Rows are points. The ring and each string are closed loops that go straight from each point to the next, and from the last back to the first. Before rounding, they use only three directions, however many columns there are. Count how often each string passes through the ring. Passing back the other way cancels.
In the rows, 128 means zero.

Ring (10 x 3):
[[160 135 153]
 [128 148 147]
 [ 76 153 123]
 [ 40 134  98]
 [ 38 108  86]
 [ 66  83  82]
 [ 96  73  86]
 [145  75 101]
 [178  90 124]
 [185 107 141]]
String (14 x 3):
[[112 159 182]
 [104 127 156]
 [101 119 139]
 [ 82 128 147]
 [ 94 125 113]
 [ 85 142  88]
 [ 30 168  75]
 [ 16 160  95]
 [ 23 148 127]
 [ 73 120 147]
 [100 126 114]
 [100 148 107]
 [107 173 112]
 [114 180 159]]
Times through: 2
String (22 x 3):
[[147 129 108]
 [189 137 137]
 [198 141 162]
 [166 153 123]
 [125 123 124]
 [131 118 157]
 [150 142 180]
 [153 166 155]
 [142 161 123]
 [121 130 111]
 [128 116 152]
 [156 125 182]
 [194 149 172]
 [202 145 160]
 [205 114 193]
 [166  98 176]
 [125 106 133]
 [161 127 107]
 [214 120 133]
 [222 104 164]
 [184  95 172]
 [129 105 135]]
Times through: 0

Ring (9 x 6):
[[201  90 170 119 122 163]
 [186 108 187  82 138 139]
 [143 128 172  65 157 108]
 [108 134 154  79 156  94]
 [ 78 130 129 119 138  94]
 [ 80 115 106 156 124 111]
 [109  99  91 174 122 136]
 [159  84 101 170 123 162]
 [191  81 135 149 120 171]]
String (18 x 6):
[[183  91 189 136  94 159]
 [151 104 139 124 133 138]
 [180  93 116 121 153 154]
 [211  73 122 151 129 183]
 [220  65 138 169 104 195]
 [190  80 162 157  96 172]
 [171  95 152 132 120 152]
 [186  96 140 111 146 152]
 [208  97 151  87 159 155]
 [158 106 154 110 136 136]
 [164 110 185  97 126 133]
 [174 122 227  60 128 122]
 [179 128 193  32 173 114]
 [169 120 157  59 174 121]
 [156 112 136  95 159 129]
 [158 110 179 104 124 132]
 [187 104 213  98 108 145]
 [218  91 209 103 109 165]]
Times through: 0

Ring (7 x 11):
[[207 142 143 134  87 127  86  96 152 109 119]
 [183 178 103 150  80 148 119 129 128 112 131]
 [106 184  61 143  78 164 167 158 112 139 137]
 [ 64 152  76 116  82 151 179 143 130 171 131]
 [ 61 105 112  91  90 130 156 113 155 182 118]
 [102  67 143  84 101 114 103  85 171 155 104]
 [169  81 160 102 100 111  69  76 171 122 104]]
String (15 x 11):
[[ 60  99  64 108 101 151 130 141 124 132 114]
 [ 12 113  68  94  91 148 183 143 134 186 123]
 [ 30 136  96  94  80 138 201 129 148 211 129]
 [ 92 151 149  97  72 119 188  98 173 218 131]
 [104 134 132 104  82 126 156 105 161 181 124]
 [101 114  92 113  95 142 123 125 136 133 117]
 [ 63  80  76 100 105 144 117 130 133 131 109]
 [112 109 126 103  91 126 125 103 157 154 116]
 [128 104 178  87  86 103 130  70 189 189 115]
 [118  70 178  76  96  99 107  64 192 177 105]
 [ 94  36 146  73 110 109  82  78 175 146  95]
 [ 81  40 118  81 112 122  85  96 159 133  97]
 [ 94  89  89 107 103 141 105 123 136 122 110]
 [107 109 130 100  90 124 131 101 160 163 116]
 [107 117 113 108  91 133 130 113 148 150 118]]
Times through: 0
String (21 x 11):
[[146  70 187  82  97  96  90  57 193 163 103]
 [149 102 167  97  90 109 107  76 179 159 112]
 [132 110 125 110  93 128 109 103 153 137 114]
 [115  73 100 106 108 135  78 112 140 104 104]
 [119  16 138  79 120 112  42  78 168 106  87]
 [129  43 179  74 105  97  75  58 191 153  96]
 [136  82 197  78  90  92 112  54 201 188 108]
 [127 105 168  91  87 108 126  77 182 179 115]
 [115 103 166  88  87 108 134  78 183 187 115]
 [ 69  75 166  67  91 102 146  74 191 210 110]
 [ 40  71 114  76  99 124 143 106 161 182 109]
 [ 38  75  64  95 106 148 126 137 129 137 109]
 [ 74 100  86 104  98 142 130 127 137 143 115]
 [119 126 118 112  88 132 131 111 150 151 120]
 [ 99 126 166  88  78 109 168  83 184 214 123]
 [ 55  93 153  71  87 109 167  86 183 219 116]
 [ 44  65 119  74 101 122 136 102 164 179 107]
 [ 60  59 105  83 106 128 113 108 153 149 104]
 [ 81  65 101  93 107 132 100 111 147 131 104]
 [ 88  41 129  79 111 117  84  89 165 138  97]
 [123  44 182  71 104  95  82  56 194 161  97]]
Times through: 0

Ring (10 x 14):
[[ 94 169 128 121 134  70 142 138 151  74 110  97 119 171]
 [104 178 132 145 121  88 131 143 144  93 124  82 116 151]
 [124 174 136 170 120 127 101 149 127 122 127  69 125 124]
 [135 163 142 176 132 152  78 154 119 142 119  66 137 112]
 [144 139 153 167 162 177  50 161 114 166  98  70 157 107]
 [145 118 156 147 189 184  38 161 113 167  75  83 173 116]
 [140 111 140 120 202 170  50 149 113 133  56 103 179 136]
 [132 118 125 106 195 147  74 136 116  98  53 114 173 152]
 [116 134 115  98 177 111 107 128 127  67  64 119 156 170]
 [ 99 153 119 101 156  78 134 131 144  59  86 113 135 180]]
String (14 x 14):
[[161 108 166 162 200 219   7 170 102 200  71  74 185  96]
 [171 121 117 153 183 214  29 137  79 129  60  94 187 103]
 [139 143 118 138 161 152  79 135 108  99  80  97 158 133]
 [130 142 125 131 164 139  86 138 118 101  81  98 155 141]
 [139 145  94 122 160 141  95 117 102  57  68 113 160 146]
 [118 149  82  93 160  98 130 106 116  16  63 131 151 177]
 [ 77 147 132  76 168  45 152 136 167  56  81 122 130 205]
 [ 75 144 165  94 170  55 134 160 178 111  97 101 126 191]
 [ 77 172 147 117 133  46 154 150 172  88 121  91 108 182]
 [ 93 153 164 127 153  87 115 162 162 131 111  83 126 161]
 [115 153 146 141 151 118  98 153 138 124 104  83 137 143]
 [142 170 112 169 124 151  90 134 104 100 110  79 140 116]
 [158 166 129 198 125 188  58 148  95 145 119  59 146  87]
 [149 126 175 175 176 197  25 176 115 206  96  61 165  96]]
Times through: 1
